Each row of a before or after table is a point. One or more steps were done to the points. Then noise was added and the rows were shuffled. The steps act on columns, c1 being the first. Name the steps. A step turns or swaps two columns, mirrors them in a line or flattens them onto one, adds a multiple of one to another, or multiplies or shifts one. Angles are multiples of 10 degrees, from the lower column toward the higher: turns from -170 to 170, lines from 10 to 170 but not 90. Use the fewest steps. Two steps may share a column if one is a turn and the other turns, adds or multiplies; they go together, in the order done. Otherwise the lowest column goes first.

Before (9 x 3):
[[-0.68  0.22  0.35]
 [-0.01 -1.12 -0.18]
 [-0.78 -0.63  0.05]
 [-0.15  0.20 -0.13]
 [-0.54 -0.74 -0.45]
 [ 0.05  0.15  0.11]
 [-0.27 -0.04 -0.22]
 [-0.02 -0.56 -0.40]
 [ 0.02  0.06 -0.29]]
After:
[[-0.11 -0.55 -0.33]
 [ 0.18 -0.04 -0.33]
 [-0.08 -1.14 -0.17]
 [ 0.77  0.28  0.16]
 [ 0.11  0.17 -0.15]
 [-0.12  0.11 -0.25]
 [-0.02  0.10  0.10]
 [ 0.78 -0.60 -0.19]
 [ 0.37 -0.73 -0.61]]
Steps: mirror c1 and c3 in the line at 80 degrees

Before (13 x 6):
[[-0.18 -0.02 -0.22 -0.25 -0.42  0.37]
 [ 0.81  0.37 -0.44 -0.26 -0.30 -0.12]
 [-0.20  0.20  0.02 -0.14  0.06 -0.53]
 [-0.19  0.18 -0.39 -0.29 -0.43 -0.46]
 [ 0.18 -0.66 -0.29 -0.59  0.11  0.02]
 [-0.17 -0.02 -0.11 -0.38 -0.70 -0.06]
 [-0.29  0.05 -0.44  0.54 -0.34  0.43]
 [ 0.11 -1.06 -0.04  1.72 -0.66  0.00]
 [ 0.43 -0.68  0.19 -0.21  0.11  0.70]
 [ 0.27  0.15  0.66 -0.46 -0.36  0.52]
 [-0.22  0.07 -0.35 -0.03 -0.43 -0.34]
 [ 0.59 -0.05 -0.35 -0.26 -0.59  0.24]
 [-0.30  0.01 -0.19 -0.20 -0.19 -0.31]]
After (13 x 6):
[[ 0.59 -0.04 -0.35 -0.03 -0.63  0.23]
 [ 0.10 -1.08 -0.05  1.82 -0.02  0.05]
 [-0.19  0.17  0.01 -0.16  0.03 -0.54]
 [-0.14 -0.04 -0.11 -0.12 -0.77 -0.04]
 [-0.17 -0.01 -0.22 -0.10 -0.48  0.36]
 [ 0.45 -0.67  0.22 -0.24  0.05  0.70]
 [-0.19  0.08 -0.32  0.12 -0.39 -0.34]
 [ 0.20 -0.64 -0.27 -0.60 -0.11 -0.01]
 [ 0.29  0.16  0.63 -0.29 -0.48  0.50]
 [-0.32  0.02 -0.20 -0.15 -0.23 -0.31]
 [-0.21  0.19 -0.37 -0.12 -0.51 -0.43]
 [-0.30  0.04 -0.43  0.63 -0.13  0.46]
 [ 0.80  0.38 -0.44 -0.13 -0.40 -0.11]]
Steps: turn c4 and c5 by 20 degrees

Before:
[[-0.39  0.52  0.72  0.64 -0.15  0.14  0.26  0.52 -0.01]
 [ 0.35  1.13  0.22  0.51 -0.75  0.48  0.15 -0.54  0.16]
 [-0.37  0.04 -0.47  0.01  0.81  0.26  0.48 -0.78 -0.27]
 [-0.37  0.58 -0.01  0.26 -0.61  0.05 -0.01 -0.46  0.47]
 [-0.31  1.00 -0.03  0.19  0.13  0.10  0.14  0.02 -0.15]
 [ 0.33  0.10  0.46 -0.08  0.37  0.23 -0.01  0.65  0.30]
 [ 0.08 -0.22 -0.42  0.09  0.51 -0.52 -0.06 -0.98 -0.08]
 [ 0.51 -0.46 -0.09 -0.34 -0.17 -0.05 -0.19  0.34 -0.16]]
After, 8 rows:
[[-0.39  0.52  0.74  0.63  0.00  0.14  0.24  0.69  0.00]
 [ 0.07 -0.24 -0.40  0.11 -0.01 -0.53 -0.07 -1.27 -0.09]
 [ 0.34  1.12  0.19  0.53  0.01  0.49  0.11 -0.72  0.17]
 [ 0.53 -0.48 -0.07 -0.33  0.01 -0.09 -0.22  0.43 -0.17]
 [-0.37  0.58  0.00  0.24  0.01  0.03  0.00 -0.61  0.46]
 [ 0.34  0.11  0.45 -0.10 -0.02  0.24  0.00  0.84  0.29]
 [-0.38  0.03 -0.46  0.01 -0.01  0.25  0.48 -1.00 -0.28]
 [-0.28  0.99 -0.05  0.19 -0.02  0.07  0.11  0.04 -0.14]]
Steps: multiply c5 by 0; multiply c8 by 1.3

Before (10 x 14):
[[ 0.29 -0.25 -0.30 -0.66 -0.07  0.05  0.13  0.25 -0.56 -0.10  0.27 -0.25
   0.12  0.41]
 [ 0.35  0.98  0.21  0.37 -0.01  0.09  0.13  0.09  0.55 -0.11 -0.30  0.02
   0.70  0.72]
 [ 0.09 -0.35 -0.61 -0.69  0.77 -0.12  0.19  0.07  0.65 -0.19  0.38 -0.01
   0.41 -0.32]
 [-0.72  0.61  0.08 -0.42 -0.08  0.54  0.56 -0.25  0.15  0.60  0.41  0.37
  -0.17  0.07]
 [ 0.26 -1.07  0.27 -0.36 -0.09  0.13  0.38  0.12  0.05  0.23 -0.10  0.00
   0.25  0.66]
 [-0.09 -0.58  0.63  0.17  0.17 -0.50  0.01  0.65 -0.41  0.37 -0.10 -0.26
  -0.31  0.17]
 [ 0.23 -0.28 -0.12 -0.23  0.60 -0.29  0.90 -0.51  0.22 -0.24 -0.52 -0.50
  -0.24 -0.52]
 [-0.20  0.70  0.43 -0.57 -0.46  0.42 -0.14  0.60 -0.40  0.50 -0.14  0.69
   0.72  0.22]
 [-1.11 -0.40 -0.15  0.18 -1.12 -0.01  0.53 -0.26  0.21 -0.13 -0.44 -0.38
   0.71  0.23]
 [-0.46  0.26  0.64 -0.17 -0.35  0.17 -0.17 -0.27  0.17  0.48 -0.35 -0.33
   0.24 -0.30]]
After:
[[ 0.51  0.73  0.42 -0.57 -0.46 -0.28 -0.15  0.59 -0.39 -0.15 -0.12  1.29
   0.72  0.32]
 [-0.32  0.97  0.19  0.37 -0.02 -0.53  0.12  0.10  0.52 -0.19 -0.31  0.63
   0.70 -0.32]
 [ 0.63 -0.39 -0.15  0.17 -1.11 -0.23  0.53 -0.26  0.22  0.93 -0.44  0.22
   0.69 -0.21]
 [ 0.92  0.61  0.08 -0.44 -0.09 -0.35  0.55 -0.25  0.15  0.19  0.40  0.98
  -0.17  0.41]
 [ 0.00 -1.08  0.27 -0.37 -0.07 -0.47  0.37  0.12  0.04 -0.33 -0.09  0.59
   0.26 -0.23]
 [-0.33 -0.25 -0.11 -0.23  0.61  0.54  0.89 -0.49  0.22 -0.03 -0.52  0.11
  -0.23  0.08]
 [ 0.35 -0.57  0.63  0.19  0.18  0.42 -0.01  0.64 -0.41 -0.16 -0.09  0.34
  -0.30 -0.30]
 [-0.25 -0.25 -0.31 -0.66 -0.06 -0.46  0.14  0.24 -0.55 -0.15  0.27  0.35
   0.10 -0.31]
 [-0.21 -0.34 -0.63 -0.70  0.77  0.07  0.19  0.06  0.66  0.05  0.37  0.60
   0.41 -0.08]
 [ 0.67  0.24  0.64 -0.16 -0.35  0.37 -0.18 -0.27  0.16  0.05 -0.35  0.27
   0.24  0.55]]
Steps: turn c1 and c10 by -130 degrees; add -0.5 times c3 to c14; turn c6 and c14 by 130 degrees; shift c12 by 0.60

Before (12 x 20):
[[-0.17 -0.42 -0.38  0.55 -0.43  0.51 -0.18  0.51 -0.52  0.26 -0.06  0.80
   0.38  0.62  0.14  0.06  0.45 -0.31 -0.78 -0.55]
 [ 0.31  0.06 -0.58 -0.07  0.36  0.86  0.14  0.42  0.23 -0.25  0.65  0.29
   0.60  0.08  0.06  0.27 -0.21 -0.44 -0.34  0.33]
 [ 0.01 -0.73  0.01 -0.33  0.38 -0.35 -0.39 -0.17  0.26  0.39 -0.11 -0.16
  -0.19 -0.01  0.94  0.19 -0.38 -0.23  0.31 -0.47]
 [-0.38 -0.11 -0.78 -0.53  0.30  0.55 -0.41  0.27  0.27  0.15  0.10  0.82
  -0.60  0.49  0.60 -0.73  0.35  0.13 -0.01 -0.55]
 [ 0.00  0.05  0.28  0.36  0.00  0.69 -0.35 -0.75 -0.06 -0.74 -0.54  0.69
  -0.48 -0.03 -0.15 -0.09 -0.39 -0.34  0.40 -0.39]
 [ 0.39  0.38  0.00  0.26 -0.38  0.37  0.56  0.08  0.45 -0.13  0.15  0.87
  -0.08  0.36  0.20 -0.43  0.49  0.46 -0.03  0.53]
 [ 0.12  0.42 -0.23  0.34  0.36 -0.21 -0.05  0.23 -0.38 -0.17  0.02  0.37
  -0.59  0.91  0.31  0.70  0.65  0.07 -0.80  0.08]
 [ 0.29 -0.06  0.61 -0.56 -0.42  0.19  0.16  0.24  0.68  0.24  0.38 -0.32
   0.06 -0.44 -0.30 -0.13 -0.38  0.59  0.46  0.07]
 [-0.07  0.16 -0.69 -0.38  0.26 -0.48  0.46  0.36  0.13  0.04 -0.20 -0.46
   0.62 -0.43  0.71  0.62  0.36 -0.74  0.29  0.69]
 [ 0.77  0.54  0.26  0.22  0.43 -0.06 -0.44  0.20  0.15 -0.28  0.43 -0.07
   0.33 -0.04 -0.19  0.32  0.52  0.26  0.24 -0.14]
 [ 0.26 -0.62  0.60 -0.63 -0.66  0.90 -0.31  0.61  0.44 -0.01 -0.41 -0.07
   0.63  0.51  0.21 -0.40  0.51 -0.44  0.46  0.43]
 [-0.20 -0.61 -0.36  0.29  0.17  0.39 -0.29  0.14 -0.40 -0.80  0.36 -0.18
   0.41  0.49  0.36 -0.70  0.22 -0.38 -0.44 -0.03]]
After, 12 rows:
[[ 0.12  0.44 -0.26  0.36  0.37 -0.08 -0.05  0.10 -0.37 -0.16 -0.20 -0.44
  -0.59  0.91  0.30  0.71  0.66  0.07 -0.80  0.09]
 [-0.36 -0.11 -0.77 -0.52  0.29  0.10 -0.41 -0.02  0.27  0.16  0.56 -0.85
  -0.61  0.51  0.61 -0.73  0.36  0.14 -0.03 -0.56]
 [ 0.01  0.04  0.28  0.36 -0.01  0.74 -0.37 -0.94 -0.07 -0.73  0.46 -0.40
  -0.46 -0.02 -0.16 -0.10 -0.39 -0.35  0.40 -0.39]
 [ 0.32 -0.07  0.59 -0.57 -0.42 -0.29  0.17  0.34  0.68  0.24  0.31  0.22
   0.06 -0.42 -0.30 -0.12 -0.39  0.58  0.46  0.08]
 [ 0.28 -0.61  0.60 -0.61 -0.65  0.70 -0.31  0.60  0.42  0.00  0.72 -0.16
   0.64  0.53  0.19 -0.40  0.52 -0.45  0.44  0.44]
 [ 0.41  0.37  0.00  0.27 -0.39 -0.01  0.55 -0.22  0.46 -0.14  0.39 -0.83
  -0.10  0.39  0.17 -0.43  0.49  0.46 -0.03  0.53]
 [-0.17 -0.42 -0.40  0.56 -0.42  0.22 -0.16  0.21 -0.52  0.27  0.45 -0.93
   0.38  0.61  0.14  0.06  0.45 -0.31 -0.79 -0.55]
 [-0.08  0.15 -0.70 -0.41  0.28  0.01  0.47  0.51  0.13  0.04 -0.53  0.31
   0.62 -0.43  0.70  0.64  0.38 -0.74  0.31  0.68]
 [ 0.03 -0.74  0.00 -0.32  0.39 -0.03 -0.37 -0.11  0.24  0.39 -0.36  0.20
  -0.19  0.00  0.92  0.20 -0.38 -0.23  0.30 -0.46]
 [ 0.31  0.07 -0.58 -0.08  0.33 -0.32  0.16  0.30  0.24 -0.27  1.05 -0.41
   0.63  0.07  0.04  0.27 -0.23 -0.42 -0.33  0.31]
 [ 0.76  0.55  0.26  0.20  0.42 -0.44 -0.46  0.22  0.16 -0.28  0.09  0.01
   0.34 -0.05 -0.19  0.31  0.52  0.27  0.24 -0.13]
 [-0.22 -0.62 -0.35  0.28  0.18 -0.21 -0.31  0.18 -0.41 -0.80  0.50  0.12
   0.41  0.48  0.36 -0.70  0.23 -0.38 -0.45 -0.04]]
Steps: turn c6 and c11 by 70 degrees; mirror c8 and c12 in the line at 170 degrees

Before:
[[ 0.66  0.03 -0.01  0.62 -0.17  0.68 -0.73 -0.07  0.62  0.60 -0.35 -0.84
   0.03  0.29 -0.08  0.02  0.99  0.33  0.23  0.61  0.29 -0.47 -0.23  0.13
  -0.29 -0.26 -0.37  0.59  0.23  0.37 -0.39  0.07]
 [-0.18  0.47 -0.02 -0.18  0.05  0.13  0.26  0.36  0.00 -0.15 -0.64  0.23
   0.17 -0.07 -0.46  0.37  0.41 -0.18  0.03  0.72 -0.32  0.40 -0.33  0.62
   0.49 -0.15  0.18  0.28 -0.34 -0.02  0.14 -0.77]
 [-0.19 -0.27 -0.57  0.73 -0.38  0.13 -0.25  0.82  0.04 -0.01 -0.14 -0.44
  -0.65 -0.28 -0.35 -0.61  0.31  0.36 -0.86 -0.50  0.63  0.55 -0.50  0.28
   0.28 -0.60 -0.31 -0.23 -0.45 -0.32 -0.26 -0.09]
 [ 0.50  0.80 -0.40  0.60  0.14  0.49 -0.42 -0.02  0.82  0.53  0.11 -0.61
   0.10  0.34  0.34 -0.22 -0.15  0.15 -0.29  0.38 -0.02 -0.64 -0.49 -0.10
  -0.36 -0.59  0.87  0.45  0.12 -0.27 -0.72  0.24]
 [-0.04  0.67  0.44  0.36 -0.49 -0.37 -0.63 -0.15  0.37  0.01 -0.58  0.39
   0.33 -0.32 -0.58 -0.07  0.72  0.50 -0.26  0.21  0.07  0.40 -0.45  0.27
  -0.29 -0.88  0.01  0.65  0.35  0.12 -0.28 -0.42]
 [ 0.28  0.31  0.29 -0.35  0.10 -0.16 -0.68 -0.46 -0.34  0.06  0.43 -0.84
  -0.01  0.20 -0.20  0.48  0.95  0.41 -0.76 -0.34  0.41 -0.28 -0.60 -0.39
  -0.47  0.44  0.52 -0.58  0.54  0.02  0.33 -0.45]
 [-0.13  0.09 -0.15  0.74  0.24 -0.10 -0.03  0.58 -0.26 -0.46  0.25 -0.74
  -0.20  0.10  0.30  0.12  0.67 -0.65 -0.71 -0.07 -0.50 -0.52 -0.01 -0.49
  -0.40 -0.87  0.87 -0.34 -0.64  0.23 -0.01 -0.22]
 [-0.09  0.20  0.15 -0.32 -0.30 -0.65 -0.14  0.74  0.80 -0.11 -0.11  0.46
   0.54 -0.13  0.68 -0.11 -0.29 -0.34 -0.03 -0.17  0.49 -0.43 -0.13 -0.25
   0.07 -0.13 -0.16 -0.53  0.33  0.01 -0.27  0.43]
 [-0.32 -0.30 -0.35  0.72 -0.47 -0.04  0.60 -0.03  0.64  0.82 -0.10  0.52
  -0.78  0.46 -0.11  0.27  0.40 -0.16 -0.38  0.01  0.42  0.56 -0.33  0.42
   0.19  0.27  0.06 -0.39 -0.50  0.48 -0.53  0.08]
 [ 0.87 -0.34  0.26 -0.46 -0.18  0.12 -0.23 -0.50  0.82 -0.48 -0.37 -0.41
  -0.23 -0.04  0.46  0.37 -0.28 -0.48 -0.18  0.16  0.34 -0.35  0.52 -0.15
   0.65  0.08  0.67  0.35  0.14  0.47 -0.13 -0.77]
 [ 0.01  0.16  0.38  0.66  0.18 -0.32  0.36  0.19  0.35  0.72 -0.70  0.40
  -0.56 -0.38  0.59 -0.42 -0.22  0.48 -0.01  0.68 -0.52  0.54 -0.18  0.21
   0.08  0.05 -0.33 -0.40 -0.05  0.11 -0.50  0.17]
 [ 0.92 -0.14  0.42  0.18  0.32 -0.16 -0.64 -0.25 -0.04  0.51  0.01  0.09
  -0.11 -0.02 -0.07 -0.60  0.00 -0.22  0.25 -0.33 -0.50 -0.19  0.19 -0.28
  -0.10 -0.27 -0.46 -0.63  0.25  0.08 -0.64  0.46]]
After, 12 rows:
[[-0.34 -0.34 -0.28  0.71 -0.46  0.00  0.02 -0.05  0.66  0.78 -0.08  0.52
  -0.80  0.43 -0.13  0.31  0.36 -0.23 -0.39 -0.01  0.43  0.51 -0.30  0.45
   0.23  0.27  0.05 -0.41 -0.50  0.45  0.64  0.10]
 [-0.17  0.44 -0.03 -0.15 -0.04  0.16 -0.26  0.33 -0.02 -0.15 -0.68  0.20
   0.19  0.01 -0.51  0.32  0.40 -0.13  0.03  0.71 -0.35  0.38 -0.38  0.66
   0.47 -0.12  0.15  0.26 -0.38 -0.02 -0.08 -0.77]
 [ 0.29  0.31  0.31 -0.36  0.05 -0.12  0.16 -0.44 -0.36  0.13  0.52 -0.84
   0.01  0.30 -0.24  0.49  0.92  0.41 -0.77 -0.41  0.44 -0.29 -0.61 -0.44
  -0.48  0.44  0.47 -0.55  0.51  0.03 -0.31 -0.43]
 [ 0.49  0.86 -0.36  0.57  0.12  0.52  0.77 -0.04  0.81  0.53  0.06 -0.56
   0.14  0.37  0.34 -0.26 -0.15  0.15 -0.34  0.37 -0.02 -0.64 -0.48 -0.06
  -0.38 -0.56  0.92  0.38  0.15 -0.28  0.29  0.23]
 [ 0.93 -0.17  0.37  0.21  0.35 -0.13  0.86 -0.17 -0.05  0.53  0.08  0.08
  -0.08 -0.06 -0.07 -0.64  0.05 -0.22  0.27 -0.35 -0.48 -0.13  0.21 -0.27
  -0.19 -0.31 -0.46 -0.63  0.23  0.06 -0.28  0.41]
 [-0.10  0.17  0.18 -0.29 -0.39 -0.65  0.30  0.76  0.79 -0.10 -0.08  0.44
   0.56 -0.13  0.64 -0.11 -0.32 -0.41 -0.07 -0.19  0.53 -0.42 -0.13 -0.25
   0.05 -0.15 -0.16 -0.46  0.27 -0.01 -0.29  0.40]
 [-0.20 -0.27 -0.57  0.77 -0.38  0.13  0.29  0.79  0.01  0.01 -0.08 -0.40
  -0.62 -0.26 -0.34 -0.61  0.31  0.35 -0.87 -0.52  0.62  0.53 -0.47  0.23
   0.30 -0.62 -0.36 -0.24 -0.42 -0.34  0.37 -0.11]
 [-0.01  0.18  0.37  0.68  0.17 -0.28  0.09  0.19  0.35  0.72 -0.75  0.38
  -0.54 -0.35  0.60 -0.45 -0.20  0.50 -0.08  0.67 -0.55  0.52 -0.17  0.28
   0.01  0.09 -0.27 -0.34  0.03  0.07  1.15  0.20]
 [ 0.72 -0.01 -0.01  0.53 -0.25  0.68  0.73 -0.05  0.62  0.58 -0.33 -0.81
  -0.02  0.28 -0.08  0.01  0.94  0.35  0.23  0.60  0.30 -0.44 -0.22  0.15
  -0.27 -0.25 -0.36  0.61  0.20  0.36  0.05  0.03]
 [ 0.86 -0.35  0.27 -0.44 -0.14  0.05  0.23 -0.42  0.86 -0.49 -0.35 -0.41
  -0.21 -0.02  0.42  0.41 -0.31 -0.50 -0.17  0.18  0.38 -0.44  0.55 -0.16
   0.67  0.09  0.70  0.33  0.20  0.46 -0.59 -0.82]
 [-0.05  0.68  0.39  0.36 -0.48 -0.41  0.57 -0.09  0.38 -0.01 -0.61  0.37
   0.40 -0.32 -0.61 -0.14  0.73  0.49 -0.29  0.20  0.05  0.41 -0.41  0.26
  -0.29 -0.89  0.04  0.63  0.35  0.11  0.21 -0.41]
 [-0.08  0.04 -0.13  0.80  0.23 -0.06  0.05  0.54 -0.26 -0.45  0.28 -0.71
  -0.17  0.17  0.30  0.19  0.73 -0.69 -0.66 -0.09 -0.52 -0.54 -0.01 -0.46
  -0.40 -0.89  0.85 -0.33 -0.60  0.25 -0.73 -0.17]]
Steps: turn c7 and c31 by 130 degrees; add 1 times c18 to c31
